Every row gives one point. Each copy is the shape, with its points in the same order, stretched, turned, moved and blurred by noise. Some copies are also mirrored. Which?

Shape, 8 rows:
[[-32  45]
 [ -7 -26]
 [ 46   6]
 [  3  -6]
 [  8 -15]
 [-11 -14]
 [  2  23]
 [ 13   0]]
Copy 1:
[[ -7  49]
 [ 18 -16]
 [-36 -28]
 [  5  -8]
 [  3 -19]
 [ 15  -6]
 [-14  14]
 [ -8 -10]]
Copy 1 is: mirrored
Copy 2, 8 rows:
[[ -6  60]
 [ 32   0]
 [-12 -36]
 [ 16  -2]
 [ 21  -7]
 [ 25  13]
 [ -7  19]
 [  6  -6]]
Copy 2 is: mirrored

Shape, 9 rows:
[[-14 -23   3]
 [-16 -16   8]
 [ 27  17  13]
 [-14 -17  33]
 [-20 -23   4]
 [ 39  29   7]
 [ 22   8  -7]
 [ 37   8  39]
 [ 14  37  19]]
Copy 1 (9 x 3):
[[-10 -14 -27]
 [ -8  -6 -24]
 [ 24   0  13]
 [ 12  11 -33]
 [-12  -9 -31]
 [ 27   3  33]
 [  2 -14  13]
 [ 55   3   6]
 [ 24  34  26]]
Copy 1 is: mirrored
Copy 2, 9 rows:
[[ 13   6  22]
 [  5   8  17]
 [-12  24 -42]
 [  1  32  26]
 [ 15   3  22]
 [-19  30 -59]
 [ -2  11 -31]
 [ -7  60 -38]
 [-31  29 -32]]
Copy 2 is: only turned
Copy 3 (9 x 3):
[[-19  -6   7]
 [-17  -3  -1]
 [ 18  20  17]
 [-36  12  -6]
 [-24  -8  -3]
 [ 35  26  23]
 [ 22   7  20]
 [ -2  40  26]
 [ 24  37   0]]
Copy 3 is: only turned

Shape, 11 rows:
[[ 30  15 -32 -23 -11 -18]
 [-10 -27 -24 -40   4  -3]
 [  6  -5 -16  24  29  -4]
 [ 30 -20  -4   8 -13  18]
 [-20  10 -12  24 -23 -18]
 [  9  -6  14  11  24  -7]
 [ 10 -16  -9  -2 -21 -48]
 [ -3  29  -9   4 -10   6]
 [  4  23 -21  13 -14  41]
 [ 16  16  15 -20 -35  25]
 [-10 -29   1  -5 -17  12]]
Copy 1 (11 x 6):
[[ 43  10 -32  -9  18 -26]
 [  6 -32  -8 -53  12 -16]
 [-28  35  -6 -10  10 -21]
 [ -4  12 -49  -4 -15   1]
 [ -6 -24  -3  35  13 -12]
 [-14  29   7 -11 -19 -14]
 [ 19 -27 -18  -2 -17 -59]
 [ 13   6  -4  24  19  16]
 [ -4  17 -26  27  33  45]
 [ 33 -10 -26  14 -10  40]
 [-12 -33 -19 -13 -11   6]]
Copy 1 is: mirrored
Copy 2:
[[ 15  48  -1  -6  -1  16]
 [ 20  10  -9  -7  38  18]
 [-20  11 -12  28   3   1]
 [ 25   0   0  16 -17   5]
 [-11   0 -30 -13 -16  24]
 [-13   1   4   7   0  -8]
 [ 21  16 -36 -34  -7 -13]
 [-15  15   4   3 -12  37]
 [ -6  10  13  32 -16  53]
 [ 21   5  25 -11 -19  35]
 [ 21 -20 -11  -5   4  15]]
Copy 2 is: only turned
Copy 3:
[[  8   6 -23 -12   8  57]
 [ 13 -31  15 -24   3  55]
 [-15  -1  16   5  47   1]
 [ 17  -2   4  27  10  19]
 [-39 -14  -7   7   3  22]
 [ -2   2  21  -5  25 -11]
 [ -2 -28 -28 -18  -2  24]
 [-22  14   7  10   0  32]
 [-19  19  18  38   8  39]
 [ 13  18  11  16 -33  39]
 [  3 -27  20   9  -6  25]]
Copy 3 is: only turned
Copy 4 (11 x 6):
[[ -5 -11 -39  32 -25 -20]
 [-32 -19  14 -13 -23 -39]
 [  4  11 -16   4  35 -21]
 [ 29 -26   3  24  15  -6]
 [-30   0 -29  -6  23  32]
 [ 25  10  -7 -14   8  -7]
 [ -5 -34 -35 -27   4   6]
 [-11  19 -22  24  -8  20]
 [ -7  13  -4  60   9  14]
 [ 19  -6   4  31 -38  27]
 [ -8 -24  22 -10   5   4]]
Copy 4 is: mirrored
